Every row gives one point. Each copy is the shape, with its points in the same order, stretched, turned, moved and blurred by noise. Is it also mirrored, or only turned?

Shape, 8 rows:
[[-14 -25  50]
 [  9  16  41]
 [-30 -19  -2]
 [  2 -28   4]
 [ 10  45  14]
 [ 13   3 -28]
 [-19   5   9]
 [-34  24 -24]]
Copy 1 (8 x 3):
[[-26  11  50]
 [ 11 -13  44]
 [-17   3  -3]
 [  8  18   9]
 [ 33 -36  23]
 [ 32  -1 -15]
 [ -4  -8  11]
 [ -1 -37 -23]]
Copy 1 is: mirrored
Copy 2:
[[ -7 -23  60]
 [ 20   4  32]
 [-24 -18   3]
 [ -7 -31   8]
 [ 22  26  -4]
 [  7 -11 -37]
 [-11   0   6]
 [-24  22 -19]]
Copy 2 is: only turned

Shape (8 x 4):
[[  2  -1  33  -4]
 [ 44 -43  23 -16]
 [ 31 -33 -26   9]
 [ 20  42  42   9]
 [-50 -11 -11   5]
 [-16  -2 -23 -35]
 [ 16  14  29 -17]
 [ -3  13  10  39]]
Copy 1 (8 x 4):
[[-17  23   8  20]
 [-45   5  13 -32]
 [ -8 -52 -18 -33]
 [ 31  46  38  15]
 [-17 -25 -54  48]
 [  4  -8 -50 -12]
 [  2  35  13  -2]
 [ 13 -11   5  37]]
Copy 1 is: only turned
Copy 2 (8 x 4):
[[-10  28   8  14]
 [ 23  39  32 -30]
 [ 42 -20  27 -38]
 [-50  19  29  18]
 [ 18 -11 -33  32]
 [  0   2 -43 -16]
 [-30  29   7  -2]
 [ -2 -20  27  32]]
Copy 2 is: mirrored

Shape:
[[  1 -15   8  -9 -12   5   5 -18]
 [  2  13  -5  10 -13  -9   6 -16]
 [  3  -4   5 -10 -12  -4 -18 -21]
 [  5   0   3  13  -1  -2  -9 -21]
 [  4 -17  11 -19 -10 -21   5 -14]
 [ -2  60   9  -6 -11  -8 -27 -17]
 [-11   1   5  10 -16  -3   6 -18]
 [-16 -19 -29   8  -8 -21   2 -10]
 [  3 -12   6 -16  -2   6   6 -10]
 [  1  -2  12   3  -5 -12  -4  10]
 [ -6   6   6  -3   9  -6   2 -16]
 [ -1 -20  -1   9  -6   6  -2  56]
 [-29  19  12   6  -9  -2   5  -4]
 [  3 -12   2  15  -5  -4 -24  13]]
Copy 1 (14 x 8):
[[-19 -30   8   0   6   7   7   7]
 [ -9 -15  -2  21 -18  -1  17 -23]
 [  0 -27   3   3   4 -13   0  -6]
 [-14  -6  10  14  -9  -8  -3 -13]
 [-16 -31 -12   4  23  -8  11   6]
 [ 32 -11   3  -7 -20 -33  38 -59]
 [ -9 -27  10  16 -17  -1  16   0]
 [  6 -19 -17  51  -5   6  -8  15]
 [-10 -23   5  -7  14  12   8   6]
 [ -2  -7 -15 -12 -14  -8   4   2]
 [  0  -1  10   7   9  -4  12  -3]
 [ 11  -2 -36 -34 -37  25 -19  32]
 [ 17 -16  11   5 -22  -5  29   1]
 [  4  -4 -15  -8 -26  -8 -21   9]]
Copy 1 is: mirrored
Copy 2 (14 x 8):
[[ -9 -15   3 -21  11 -10  -2  18]
 [-10  10  17  -6  -9  -6  -5  14]
 [-19  -2 -16 -14   3   0  -9  16]
 [-12  10   2  -8   6   1  -9   5]
 [ -3 -22  -7 -13   5 -10  -8  37]
 [-21  25 -18 -18 -51  -4 -15 -14]
 [-13   3  11 -10  -2 -20  -1   4]
 [-18   5   5  10  10  -1  15  30]
 [  1 -18  -1 -14   3  -2   3  12]
 [  1 -12   4  11  -2  -3 -13   4]
 [  4  -1  -6  -8  -8 -10   4   1]
 [  5 -32  22  40   4  18  -5 -15]
 [ -7   3   5   0 -19 -28   7 -19]
 [-10  -4  -3  14  10  17 -15   1]]
Copy 2 is: mirrored
